Each point is reached from the start by the listed moves, each made once or not at all, plus a little noise. Say if it took an odd or an even number of moves. Then give how often each move was made.

Moves:
(1): [54  1 -2  2]
(2): [ -1  56 -14  -4]
Start: [ 14  16 -18  -5]
Points:
[ 15  74 -30 -11] => odd (0, 1)
[ 70  17 -21  -6] => odd (1, 0)
[ 15  18 -17  -1] => even (0, 0)

Moves:
(1): [ 46  -9 -13  -4  -1   1   4   2   9  -9   2]
(2): [  1  47   1  -5  -6 -10   3  10   4  -3  -1]
(3): [  9   6  52 -14   6  10  10  18   1   7   2]
(4): [ -5   3   7  47  -5  12 -11   8  15   6  -6]
(5): [ -1   8   1  12  54   0 -16  -3  -1   7  -4]
(6): [ -7   6  -9  -6   0  37  -1  -4  -6 -10   7]
(7): [-10   1 -11  16   8  -2  53  -6   4  10  -9]
(8): [-13  -9 -10   1  -2   2  -1  50   3  -4   6]
(9): [-13  -3  -1 -22   1   4  -6 -10  55  18   2]
Start: [ 31  -2   0   8   8   8 -10   4  12   0   8]
Points:
[ -1  35  -6  29  -4  18 -26  61  87  19   6] => even (0, 1, 0, 1, 0, 0, 0, 1, 1)
[65 35 17  2 16  8 55 77 32  3  5] => odd (1, 1, 1, 0, 0, 0, 1, 1, 0)
[58 -2  6 12 76 50 42 55 21  2 10] => even (1, 0, 1, 0, 1, 1, 1, 1, 0)
[55 47 22 22  9 61 43 20 93 20  4] => odd (1, 1, 1, 1, 0, 1, 1, 0, 1)
[ 48 -13 -17  48  11  21  28  -5  95  26  -4] => even (1, 0, 0, 1, 0, 0, 1, 0, 1)
[ 36  40 -25  29  46  55 -39  61  88   6  16] => odd (1, 1, 0, 1, 1, 1, 0, 1, 1)
[  0  51 -25  25  62  35  30  52  19  -1   8] => odd (0, 1, 0, 0, 1, 1, 1, 1, 0)

Moves:
(1): [ 36   7  16  10  19   2  -7  -6 -10  -4  18  13  -2   5  -7   6  11  11
 -11   5 -12  11]
(2): [-13  45  10 -12 -11   5   3 -11  -6   2   1  14 -23   1  -5  16  -1   7
  -1 -11  -2   0]
(3): [-15 -15  43   9 -11   8  33   1   8  -3  -1  -6 -15   6  13 -11 -28  -4
   2  12 -11  32]
(4): [ -5  -6 -14  34   5   3  12  -8  -1  11   4 -17   4  -7  -3   3   0   4
 -11 -16 -26  -5]
(5): [-13  -3   3  -2  67  -6  10  14 -15  -1   0 -11  -8   5   8   4 -12  -9
  21  -5 -11  17]
(6): [-12 -12  -8  -2  10  67  11   4 -15  10  17  12   1  -7  -3 -14  11  14
   7  19   0   7]
(7): [ 14  12 -16   7  -1 -15  34  13 -11  -5  -3   1  13 -10  -5  -6   1   5
   1   1   7   5]
(8): [-13   0   1  20  -3   3  -7  43  14 -11   4   4  -2  -1 -19   5  -5  14
 -16   4   3  10]
(9): [ -6   8   3 -14   8 -10  10   8  54   3  13  -1 -10  20   6   1  16  17
   6  13  -5 -15]
(10): [ 20   8   8  -5  -6   5   0  13  -3  44  -4 -16  -5  -7 -13  -6  -9  -3
  18   9 -16   1]
(11): [-14   2   8 -20   1   3   0   9  -7  -3  43  -9   8  -8   4  -1   0  -8
 -20  -5   7  -4]
(12): [ -9 -11   8   1   9 -14  13 -12  -1  25  -6  39  12   4  -4  16   4 -15
  -8   6   6  -3]
(13): [-12  14  27  16   3  15 -20  -5  17  12  -9  -5  42  -2   0  13  -2   8
   8  -7  19  27]
(14): [-10   6 -20  13 -10  -5 -11  -3 -15  -7   1   0  11  62 -12 -10 -13  -8
  -1   5  10   3]
(15): [-19   7  -4   1 -18   6  -5  29 -14  11   3   3  -9  17  30  19  31  -7
  16  -5 -26   3]
(16): [ -6 -19  -5   0   4   9   4  -4  -5   2   2 -16 -24   1  -8  48  13   4
   4   1  17   4]
(17): [-17   9  11   4   3   0   1  -1   0  -3  -5  -6  -1  -3 -12 -14  24   9
   5  -3  11  -1]
(18): [ -4 -16   3   6 -13 -21  -9   0  -6   3   4   6  -4  -5  14 -14   0  31
   5 -17   4   6]
(19): [  1  -9  -3  19 -17  -6  -8  17  -4  -7  27   1  -2 -17 -14   3 -12 -16
  42   6   8   4]
(20): [-14   6   1  -8   2  -8  -4 -12  -8 -13  -5   2  -3 -14   2   9   8  12
   6  49  -4  14]
Start: [  4  10  17  -2 -28   0   8  30 -21 -30  -3 -21  -8  19  -5 -19  10 -33
   9   8   4 -20]
Points:
[-53   4  35  54  -6  66 -18   7 -68 -19  67 -39  25  38 -33  10  64  45
   3  42  33  46] => even (1, 0, 0, 1, 0, 1, 0, 0, 0, 0, 1, 0, 1, 1, 0, 1, 1, 1, 0, 1)
[-18  32  65  16 -14   3 -14  20 -34   0  -1  31  32  27  16  48  60 -22
  17  54 -15  33] => odd (1, 0, 0, 0, 0, 0, 0, 0, 0, 0, 0, 1, 1, 0, 1, 0, 0, 0, 0, 1)
[-28  38  71  26  76  79  15  36 -65  24  57 -59  28 -21 -32 -16  41   6
  34  51 -31  48] => odd (1, 0, 0, 1, 1, 1, 0, 0, 0, 1, 1, 0, 1, 0, 0, 0, 1, 0, 0, 1)
[-28  21  33  50  -4  28  43  42 -15  25  36  32  33  19  26  15  90  51
  28  55 -35  31] => even (1, 0, 0, 1, 0, 1, 1, 0, 1, 0, 0, 1, 1, 0, 1, 0, 0, 1, 0, 1)
[-31 -18   8  70 -29  82  22  95 -34  19  41 -68 -38 -21 -77   6  32  -6
  59  28   1  -1] => odd (0, 0, 0, 1, 0, 1, 0, 1, 0, 1, 0, 0, 0, 0, 0, 1, 1, 0, 1, 0)

Moves:
(1): [ 34 -13   7  -6  -8   2   5  11 -14  13   7  -4  -5  -5  -3   0   5  12
  -5  -3   3  10  -3   8  -5  -6   2]
(2): [11 22  6  8  6  3  9  1  3 -8 -1  4 -3 -8  1 -2  4 -7 -3 -1  1  6 -2 -2
  3  1  2]
(3): [ 1  4 18 -6 -5 -6  9 -2  1  2  8 -1 10  7 -6 -7  0 -2  3 -3 -1  6 -7  6
 -3  3  5]
(4): [-2 -5 12 12 -3  6  5  7  5  0  9  9 -4 -1  1 -6  1  2 -4  2  0 -6 -1  4
  2  4  5]
(5): [  0   0  -1   1  28  13  -3   8   1   0   3   8  -3  14   4  -8  -5  -3
  14   4 -15  19  -4  -2   9   7   6]
(6): [  2   8  -8  -2 -11  21  -4  -6  14 -14   4  18   9   4  12  -2   4   3
  -5   7 -12   4  -9  -6  -3   2   3]
(7): [ -2  -9   1  -5  -2   5  15  -1   3   2   0  -9   2   0  -1  -5   0 -10
  -3  -3  17  13  -8   1  -2   1   1]
(8): [-11  -3   0   4  -5   3  -4  17 -14 -11  -2  -6   2   1   3 -10  12  -6
  -2   2  -2   6   9   8   4  -5   2]
(9): [  6  21   1  -8   4 -12   3   4  36  12  -1  -5 -25   7  -9   1  14  -2
 -10  -6   2 -18  -2  -1   7  -4 -14]
(10): [-1  8 -1  1 -8  0  5  3  3 21 -8  1  1  0  2 -8 -6  5  9 10  8 -1 -4 -3
 -8  2  4]
(11): [ 3 10 -1  4  3  0  2  0 -6 14 25  4  1  6 18  8  6 10  8 -9  6 -7 -8 -8
  2  7  5]
(12): [  2   1   0   0   5  -4   2  10   0  -1   3  20   8  -8 -11  -7  13   0
  -2  -7   3  -2   9 -10   2   1   3]
(13): [  8   5  -4   6   8   7   5   4  11   0   8  -9  18  -3  -6   1   5 -11
  -1  -2  -2   2   0   8  -1  -1  -1]
(14): [  1  10  -5   7  -6   2   1   0  -3   0  -2   0  -3  23  -1  -6 -12  -3
 -11   2  11  12  -2  -1  -7  -1  18]
(15): [  3   8   5  -2   2  -6  -7   5  12   3 -14  -3  -2   9  29  -6 -12 -15
  -2   2   1 -21   3 -12  -7   9   7]
(16): [ -6  -5  11   0  -3   6  -1   1  -5   5  17  -1   3  -1   7  29  14 -13
   2   7 -10   4   4 -11  -3  23  -9]
(17): [  1  -7   1   1   6  -1  -1 -10  -8   0   0   2  -1   2   3   2  18   5
  -1   9   3   5   0   3  -2   1  -1]
(18): [ -8   3   1  -3  -1 -12  16  17   6 -12  -7  -2   5   0   6  -3  -3  25
 -19  -1 -13 -16   3   0 -23   3  10]
(19): [  5  -3  -4   7 -20  -7  17  -6  19 -19   4  -6   3  17   7   5   6   5
  28  10   1   4   8  -9   2  -7  -1]
(20): [  1   4  -4 -13   1  -2  -7 -11   1 -16  19   2  -7 -13  -7  -4  -5  19
 -10  31   2 -14  -2 -17  -2  -1 -10]
(21): [  2  10   8   1   8   9 -14  -5   4   0  -3  -4  -4   2   0   3   2   8
   6  -6  19   9   3   0   0   2  -7]
(22): [  4  -5   2  13  -7 -11  -4 -10  16   7  11   6   6  -8  10  -8  -2   7
  -3  -3  -8  13  -6  -1   4  12  -1]
(23): [  3   8  -1 -11  -5  16  18 -19  -8  -1  12  -1   1  14  14  -5  -4  -6
 -12   5   6  -3  36  -5  -1   8   0]
(24): [  5  -4   2 -18  -6  -7   4   4   2   2   3   9  -2  -9   4  13   1  -1
  -3   6  10  -3   1  21   7   6   0]
Start: [ 19   2   2  -1  27   9  -8  10   8  -7  -8  -1  -6   8   6 -13   3 -19
 -13   5   4   6  -1   1   4 -15  11]
Points:
[ 77  67  49 -29   4  -8  11  22  74   9  28  43 -15  10  40 -16  36  22
 -66  51  22  -4 -16 -27 -34  37  24] => even (1, 1, 1, 0, 0, 1, 0, 0, 1, 1, 0, 1, 0, 1, 1, 1, 1, 1, 0, 1, 1, 1, 0, 1)
[ 27  39  26  -9  22  12  27  -7  95  -5  64  14  -7  44  51  -9  42  35
   5  50   5  26 -34 -46 -17  35   2] => even (0, 0, 1, 0, 1, 1, 1, 0, 1, 1, 1, 0, 0, 0, 0, 1, 1, 1, 1, 1, 1, 1, 0, 0)
[ 26  48  20 -36  43   8  15  32  49 -50  17  28 -21  14  15 -33  44  12
 -48  51 -19  -1 -15  11   0  -2  16] => even (0, 1, 1, 0, 1, 1, 0, 1, 1, 0, 0, 0, 0, 0, 0, 0, 1, 1, 0, 1, 0, 0, 0, 1)
[ 36  63  26   5  27  59  53  21  59 -58  21  24  26  69  54 -80  19 -13
 -28  66  30  26  29 -35 -31  17  57] => even (0, 1, 1, 1, 1, 1, 1, 1, 0, 1, 0, 1, 1, 1, 1, 0, 1, 1, 1, 1, 1, 0, 1, 0)
[ 44  44  21   5  29   9  21 -14  67 -22  45  -2 -46  21  19 -11  47  10
  -1  31  57  -2 -14 -27  13  -9  -8] => odd (0, 1, 0, 1, 0, 0, 1, 0, 1, 0, 1, 0, 0, 0, 0, 0, 1, 0, 1, 1, 1, 0, 0, 0)
[ 26  23  34  19  -7 -23  47  34  68  -6  62  -2   6  50  40   5  63  -2
 -25  18   0  10  -3  20  -4  27  30] => odd (0, 0, 1, 1, 0, 0, 0, 1, 1, 0, 1, 0, 1, 1, 0, 1, 1, 1, 1, 0, 0, 1, 0, 1)
[ 83  29  16 -10 -30  24  89  -4  55 -12  31   9  35  40  48 -36  18   1
 -37  38  27  56   6  18 -35   9  51] => even (1, 1, 1, 0, 0, 1, 1, 0, 0, 1, 0, 0, 1, 1, 0, 0, 1, 1, 1, 0, 0, 1, 1, 1)
[ 62  36  15  -4  37  34  22  65  86 -35  46  15 -10  37  48 -47  44  18
 -18  26  16 -10  -3 -36 -11   0  21] => odd (1, 0, 0, 1, 1, 1, 1, 1, 1, 0, 1, 1, 1, 0, 1, 0, 0, 1, 1, 1, 1, 0, 0, 0)
[ 74  46  21 -13  13 -15  32  47  65  32  25   5  -8  45  51  19  55   8
 -14  16  47 -15  10 -10 -31  21  28] => even (1, 0, 0, 0, 0, 0, 0, 0, 1, 1, 1, 1, 1, 1, 1, 1, 1, 1, 1, 0, 1, 0, 0, 1)
